Each point is reached from the start by the listed moves, each made 0, 1 or 2 times, or once backwards (-1), plus a little noise. Is the number of moves made odd or even? Then give how often each move was made.

Moves:
(1):  24  -5 -15 -19  -1 -26
(2): 14 38 18  9 -3 -6
(3): -16 -23  30   0  10   1
Start: 12 11 15  6  3 -6
Points:
-32   7 108  32  23  16 => even (-1, 1, 2)
 53  29 -28 -11 -10 -35 => even (1, 0, -1)
 22  65  82  21   7 -16 => odd (0, 2, 1)

Moves:
(1):  33  -6  -7  19  -9 -10  10  -3   3  -2   9  16  -1  -9
(2):  11  30  18  -4  -3 -11  -7  18 -18 -22  17  -1   4 -15
(3):   8  -3  25 -14   9   6   5   1  -8   2 -17 -10   5   0
(4):   2   5   4  30 -14  15   9   3  27  -6  -7   1 -16  -2
(5): -11   3 -17  11  24  -2  17  13  -5  -2  -7 -11   0   1
(6):  19   1 -11 -12  -4  12  23  30  -2 -15  -4   1   4 -13
(7): -19  17  -5  -9 -13 -16  23  -9  -1   1  -6  15  18 -10
(8):  -6   1  11  17   9 -24  -9  44  38   3  23  -6  -9   3
(9):   8  28 -15 -11  13  -5 -16 -14  13 -17 -28  -5  11  -7
(10): 13  8  7 -3  0  9 -5  3  1 19  9 -8 -6 -1
(11): -11  -7   2   5   7   1  -5  -9  -2  -7  16   7  11 -19
Start:  -8 -20  15   6  -2  -5 -16   3  18  -5 -12   5   1   5
Points:
-62 -63 101  50 -18 -15 -42  61 121  61   6 -21 -58  69 => even (-1, -1, 1, 1, -1, -1, 0, 2, -1, 0, -1)
-55  32  -5 -39  60  21  19 -41 -29 -11 -80 -29  53 -23 => odd (-1, 0, 1, 0, 2, 0, 1, -1, 1, 1, 1)
 26 102  46 -38  18 -30 -54 -33  27   6 -66 -23  22  -3 => odd (0, 1, 1, 0, 0, -1, 1, 0, 2, 2, -1)
 28 -45  19  83  -5 -19 -24  49  86 -31   8  10 -40   5 => odd (1, 0, 0, 1, 0, 0, -1, 1, 0, -1, 0)
  8   4 -83   6  47 -20  11 -36 -32 -27 -44   9  30  -9 => odd (1, 0, -1, -1, 2, 0, 0, -1, 1, 0, 0)
